Rows are points. Examples show where two turns around zero, p and q, send a point. Write where each new point lands after one turn and then the other. Backwards means that the second turn is done in reverse. Each puzzle has new turns, and all numbers are rounded.
(in the rows, 128 means zero)

Turn p:
[143 108 144] -> [146 148 139]
[111 170  93] -> [103  86  98]
[120 132 183] -> [108 180 126]
[ 72 165  64] -> [ 76  52 119]
[145  88 127] -> [159 134 157]
[177 105 156] -> [175 166 128]
Turn q:
[151 154 105] -> [151 159 113]
[119 100 151] -> [117  93 137]
[200 120  95] -> [183 130  71]
[ 71  91 136] -> [ 66 100 138]
[ 99 174 152] -> [121 157 180]
Where do these land?
p, then q: [177 104 139] -> [182 139 120]
q, then p: [117 179 159] -> [119 179  97]
p, then q: [110  94  59] -> [128  49 125]
q, then p: [109 134 155] -> [117 158 137]

Turn p:
[164 103 135 115] -> [156 132 113 161]
[123  83 110 111] -> [141 148  82 126]
[ 38 122 126 178] -> [ 51 102 100  71]
[117 114 136 118] -> [136 120 112 119]
[128 168 120 170] -> [ 85 128 167 134]
[174 144 185 142] -> [143  81 158 177]
[151 162  83  62] -> [182 186 164 107]
Turn q:
[164 122  93  86] -> [138 129 113  65]
[173 103 131 153] -> [172 102 102 130]
[ 78 112 169 151] -> [114 112 170 181]
[ 99 127 114 140] -> [ 97 118 127 140]
[119 211  82  92] -> [ 78 204  99  93]
[136  94 179 146] -> [170 104 156 159]
Where do these land?
p, then q: [141 137 175  95] -> [179  99 125 116]
p, then q: [159 165  81  99] -> [159 191 127 149]
p, then q backwards: [103  76 149 141] -> [144 121  80 165]
p, then q: [ 94 110 122 194] -> [ 59 106 149 138]
q, then p: [183  96 134 125] -> [167 155 119 170]
q, then p backwards: [ 88 185 107 114] -> [119 129  68 170]

Turn p:
[131 128 117 100 136 127 148  98] -> [159 127 113 128 131 140 146 103]
[117 141 160 144 125 146 141  86] -> [112 113 104 157 129 115 170 122]
[158 113  76 131  99 124 128  86] -> [141 157 115 156 110 138 103  70]
[122 110 119 136 117 150 137 155] -> [104 115 137 111 110 146 115 126]
[110 112 140 124 132 105  96 150] -> [127 136 146 100 128  93 117 145]
[102 160 115 114 129  89 159 146] -> [166  98  97 118 138 129 101 154]
[133 120 190 150 127 130 137 139] -> [108 120 140 141 102 115 163 171]
[146 144 136 116 122 153 111 111] -> [114 156 118 134 144 139 149 121]
[133 123 100 137 165 127  94 181] -> [121 131 183 106 158 135  88 141]
Turn q:
[134 125 128 132 131 140  88  76] -> [120  93 122 130  83 104 104 118]
[170 120 121 112 117 147 124 152] -> [152 143 131 102 116 139 149  97]
[128 118 117 113 163 124 133 129] -> [154 115 154 137 136 130 122 132]
[145 138  97  98 118 130 126 107] -> [136 123 134 143 126 110 128  82]
[ 85 114 164 190 125 120 181 140] -> [ 66 133 136 120 158 159 141 193]
[121 150 153 115 126 135 150 148] -> [124 165 131 120 146 140 110 131]
[107 120 106 110 123 143  89 105] -> [139 104 119 124 119  77 117 120]
[142 118 149 120  96 102 117 133] -> [126 159 112 142 100 123 150 131]
[121 148 117 162 154 112 145 162] -> [135 116 113 133 167 170 130 148]
Where do these land?
p, then q: [107 147 131  99 132 128 132 156] -> [169 136 146 119 139 119 131 117]
p, then q backwards: [107 131 134 147 117 135 107 140] -> [101 130 134 137 114 141 133 109]
q, then p: [225  71 127 146 125 117 143 151] -> [105 116  75 143  74 196 179 120]
p, then q: [104 101 122 134 144 108 119 106] -> [122 132 137 165  98 131 138 134]
q, then p: [109 144 135 139 149 155 140 112] -> [119 138 145  97 141 103 139 127]
q, then p: [103 127 138  91 137 145 100  83] -> [138 166 127 130 116  74 109 147]
q, then p: [108 125 140 137  96 121 145 126] -> [133  95 113 119 143 120 114 139]
p, then q: [152 149 142 137 126 109 131 135] -> [135 128 104 112 139 154 136 131]
p, then q: [137 156  82 122 125 134 134 143] -> [151  95 123 100 114 118 105 119]

Turn p:
[131  69 160  94 143 104 116  91 144 131 170] -> [126 153 107  70 163 124  74 132 123 164 126]
[107  80 149 109 129 119 132 106 176  89 149] -> [126 122 101  78 161 113  80 126  95 108 125]
[139 156 121 133 157 191 136 138 145 121  98] -> [108 132 139 162 129 174 150 110 102  93 102]
[142 153  79 119 128 113 104 105  77 137 134] -> [131 152 112 132  88 139 158 176 164 145 131]
[131 127 113 106  86 177 136 176 127 136 129] -> [105  75 137 117 100 158 141  90 149 118 122]
[119 197 113 158  94 123 108  98 125 137  86] -> [102 151 154 166  76  96 162 151 114 105 156]
[116 153  55 154 132  95 114 146 102 150  77] -> [130 124 147 169 110  95 178 179 178 107 103]
[147 159 138 144 127 145  91 179 129 106 125] -> [110 111 125 165 144 156 143 113 148 104 172]
[ 81 103 167 116 147 123 129 122 116 143 151] -> [133 111 126 134 140 123  73 137 110 171 118]
[158 132 139 166 108 155 123 134 106 122  68] -> [133 125 195 138 128 150 167 133 118 105 152]
[134  74 162 142 138 116 136 104 174 156 203] -> [150 168 116  90 151 112  47  80 137 144 122]
[137  94 187  72 150  94 174 129 170 134 157] -> [128 129  93  85 186 103 109  78  93 180 109]
[120 168  81 152 124 109 166 137  73 102 117] -> [183 109 112 159  88 120 182 159 132 120 126]
Turn q:
[113 188 151 169 132 131 146  78  84 126 137] -> [132 195 131 119 111  86 134  98  91 101 163]
[119  99 173 133 167 138 107 132  91 160 135] -> [106 137 152 117 139 156 122 110  85 179 151]
[163 171 104  90  84  94  82 140 135  98 119] -> [103  79 105  92 147  93 120 110 158  73 101]
[145 119  77 136 106 117 149 160  86 167 128] -> [130 138 166  79 115 150 124 179 126 104 103]
[122 105 135 131 118  86 115  99 138  86  90] -> [129 127 115 149 158  78  86 126 141 145 104]
[100 115 140 100 145 127 162  79 142  98 148] -> [169 156  88 156 169 124 137 126 130 142 148]
[121 120 106  72 133 144 102 137 119 179 147] -> [130 118 120  86 144 199 135 110 130 127 112]
[104 179 121 150 113 107 170 159 162 149 116] -> [107 158 122 150  90 115 179 146 137 102  87]
[118 132  85 138 174  99 105 118 151 159 113] -> [ 86 164 113 136 121 164  92 130 160 126 112]
[158  93  89 129 175 158 115 165  96 104  96] -> [115  99 194 148 152 163  85 152 139 113 151]
[121 102 158 151 121 139 148  71 137  93  83] -> [172 149 142 168 135  77 103 106 139 163 132]
[121  93 159 122 107 171  89 168 176  94 171] -> [142  37  92 159 106 145 139 123 107 152 145]
[160 147 165 143  90 152 173 157 145 152 180] -> [144 110 125 102  79 115 207 150 122 138 155]
Where do these land?
p, then q: [185 133 160 143 135 156 141 121 168 147 110] -> [143 177 124 138 146 106 145  79 116 119 166]
p, then q: [112 157 153 149  64 158 105 106 101 108 157] -> [165  83  89  79 105 122 130 132  82 123 138]
p, then q: [131 156 150 109 134 117 117 152 225 123 130] -> [127 191  84 160 161 126  74 128 109 103 132]
p, then q: [107 158 161 112 145 113 107 106  99 124  53] -> [ 98 151 163 131 120 138 163 165  58 143 123]
p, then q: [146 132 175 101 124  56 131 112  98 111 137] -> [ 95 158 116  72 136 177 157 164 135 125 138]
q, then p: [127 152 122 139 149 116 170 150  89 113 164] -> [165  89  85 159 128 144 137 116 125 143 142]
p, then q: [160  95 117 110 129 140 105 141 163 101 112] -> [140 125 117 175 173 152 135 117 130 117 144]
p, then q backwards: [ 99 137  38 114 142 139 103 190 142 165 164] -> [140 147  77 115 117 102 102 139 231 122  91]
q, then p: [102 129 102 110 150 129 111 109 123 117 165] -> [129 136 104 138 111 172 128 147 145 102 120]
q, then p: [169  68 150 107 149 147 133 107  94 159 120] -> [ 89 160 131 132 144 156 101  87 132 187 114]
p, then q: [ 94 144 163 124  93 125 153 134 126 110 131] -> [143 129 123  83 140 125 100 152 103 149 129]
q, then p: [137  95  39 161 138 152 175 106 102 170 106] -> [ 62 117 128 153 141 168 153  66 121 111 197]
p, then q: [ 94 106 133 185 111 115 113 129 134 114 115] -> [ 91  86 110 128 140  97 116 139 112 148 151]

Turn p:
[129 102 115  90 161 134 142 173 134 116 148 132 131 120] -> [124 140 117  90 116 137  84 113  91 135 107 132 117 116]
[122 177 135  90  91 110 116 126  66 110 106 141  98 126] -> [138 100 186 132 152 117 112 169 119 138 184  98 129 108]
[137 145 149 128 127 141 113 107 109 143 122 103 163 121] -> [132 132 112 157 126 163 130 148 143 121 147 123 155 122]
[124 126 138  94 107  65 115 152 104 152 135 136 129 128] -> [133 104 113 108 108  97 120 175 102 125 167 133 116 107]
[131 161  80 165 108 111 149 142 114 144 107 131 111 183] -> [160 133 136 110 184  93 160 133 138  79 132 108 104 133]
[138  90 116 188 112 134 138 138 139  93 132 158 162  99] -> [141 132 127  94  88 139 168  70 131 130 133 123 144 169]
[147 118 105 107 121  97 138  99 152 106 165 116 150 154] -> [107 151  92 141 120 125 126 130 113 132 143 107  77 160]
[161 141 135 118 123 106 109 141 177 164 151 125 120 146] -> [ 83 151  95 119 126  97 127 143 151 110 136 151 109 109]
[ 87 165 138 132 152 103 107 143 107 132 115 162  97 117] -> [147 115 152 112 153  80 119 154 123 161 129 135 168 118]
[ 85 135 138 164 109 117 139 149 176 119 130 121 112 139] -> [131 154 144 139 132  88 167 108 107 124 117 172 126 133]
[147 115 168 108 132 168 145 117 148 145 116 146 156 141] -> [ 84 130 133 125 116 175 128 150 134 107 101 142 142 144]
[141  99 122 124 137 144 135  94 114 169 106 100 110 124] -> [138  84 112 154 132 153 121 131 159 115 100 132 110 113]
[108 117 125 135 110 172 103 116 117 109 143 148 115 138] -> [134 145 173 140 100 125 130 124 143 134 104  99 132 130]
[117 123 111 115 156 167 159 119 121 128 143 126 133  87] -> [146 124 132 135 126 156  75 100 130 133 109 139 138 151]
[115 110 174 153 135 122 128 123 147  85 131  86 141 123] -> [111 137 113 169 116 142 165  97  88 151 127 137 147 122]
[162 142 136 151 163 153 129 126 105 116 124 126 112 120] -> [115 115 126 127 155 140 117  97 144 128 121  99 163 118]
[125 108  91 112 131 133 113 110 145 148 100 118 136 110] -> [153 124 115 122 125 153 126 135 160 149 117 148  96 124]
Turn q:
[131 135 121  98 127 103 104 125 141 112 148 141 136 150] -> [135 143 128 142 140 140 131 109 132 124  86 146 144 114]
[ 89  48 118 127 117 151 136 143 134 114 130 139 135 127] -> [141  93  76 131  83 154 169 147 116 130 120 127 130 147]
[146  99 132 150 142 109 135 137 135 103 107 147 144 124] -> [141 130  95 127 113 141 108 111 109 102 136 106 141 131]
[144 131 123 137 123 147 148 141 142 114 109  37 146 116] -> [ 57 145 119 105 119  93 130 168 127 125 131  89 148 134]
[142 150 120 128 138 121 128 129  94 123 204 142 135 123] -> [156 131 124 148 189 105 134 147 103 126 123 163 131 108]
[132 140 127 118 116 132 140 128 147  98 110 156 143 137] -> [120 136 124 155 105 125 108 104 118 115 113 137 124 144]
[124 146 120 143 157 142 122 133 145 113 109  96  99 140] -> [125 172 149 121 100 115 135 146 142 126 143 112 143 125]
[125 135 124 128 119 113 149 132 136 139 110 144  86 137] -> [142 116 160 121  96 128 118 120 128 119 130 129 111 106]
[122 149 122 154 125 115 146 111  88 158 124 140 126 131] -> [146 105 159 122 154 134 105 146 132 111 149 131 108 138]
[108 138 119  91 137 121  93 127 141 109 132 145 148 106] -> [112 146 123 153 135 162 139 104 123 146 120 158 152 129]
[136 117 124 152 120 136 114  65 109 160 147 115 135 112] -> [126 126 124 130 181 148 145 147 145 130 141 101  81 130]
[139 137 120 150 118 112 147 154 146 132 109  70 130 118] -> [ 82 122 140 104 118 103 126 142 129 104 140  98 153 114]
[107 141 161 136 130 115 138 145 149 111 144 133 145 138] -> [134 129 138 124 129 107 146 100 103 115 116 131 150 153]
[116 138 170  31 125 123 131 133  57 142 148 126 113 137] -> [137 116 147  80 152 138 103 142 104 203  77 192 119 129]
[145 140 131 139 118 113 136 139 141 123 113 147  67 106] -> [135 135 147 116  96 120 120 104 118 116 156 136 104  82]
[139 133 124 149 115 143  59 120 129 108 108 149 142 138] -> [129 163  95 135 135 144 127  99 180 108 140 148 124 143]
[132 100 118 144 148 181 150 115 144 216 123 149 145 136] -> [157  72 128 164 129 118 130 140 168 176 155  73 112 147]
Where do these land?
p, then q: [131 122 127 159 141 150 128 128 181 126 170 118 164 129] -> [113 141 173 172 127 131 112 128 151  92 118 141 109 151]
p, then q backwards: [152 149 128 121 108 123 116 133 176 133 117 129 120 132] -> [130 154 124 131  99 145  95 120 121 124 129 106 112 107]
p, then q: [ 51 149 108  58 182 187 117 140 114 139 140 132 134 111] -> [120 150 109 102 152 118  82  68 208 158 178 152 154 138]
q, then p backwards: [159 121 112 132 104 125 120 125 112 110 161 122 133 110] -> [141 138 133 119 144 106 133 141 144 154 123  95 120 152]
p, then q backwards: [149  85 178 137 108 110 112 136 129 126 116 130 114 112] -> [105 105 115 112  96 126 139 165 160 140 124 119 109  97]
p, then q: [154 109 162  64 143 126 152 102 120 127 175 124 142 118] -> [132 123 111 110 121 145 176 156 184 110 140 175 133 146]
p, then q: [113 146 121 144 141 127 128 136 125  97 109 123 161 140] -> [131 132 141 140 149 102  96 152 125 147 128 121 134 140]
p, then q: [158 138 135  95 120 158 137 146 109 155 120 128 131 128] -> [114 157  96 131 113 127 156 116 122 148 137 155 140 138]
q, then p: [127  76 122 151 153 104 140 132 137 108 110 120 114 126] -> [144 144 143 140 121 166 110 105 122 111 161 111 106 111]
p, then q: [ 77 149 109 156 107 104 143 143 124 141 113 111 119 114] -> [166 131 110 133 153 117  86 107 101 114 126 115 120 101]
q, then p: [ 96 154 106 141 116 143 139 146 109 129 111 184 105 132] -> [ 83 125 150 112  85  99 152 116 140 116 129 101 137 144]
p, then q: [158 135 150 132 142 116 146  48 138 133 112 111 117 110] -> [172 111 123 150 101 133 176 151 151 111 141  83 139 144]
q, then p: [161 151 136 148 113 117 115 148 116 126 150 112 111 154] -> [108 125 111 106 140 122 120 132 115 176 156 139 122 134]
p, then q backwards: [ 90 108 100 155 103 127 113 140 122 119 112 114 125 173] -> [115 117 140 145 137 127 136 101 152 119 176 131  88 156]
p, then q: [145 129 125 128 138 104 114 118 109 152 105 163 131 131] -> [121 107 113 131 107 127 136 131 124 146 103 118 164 110]
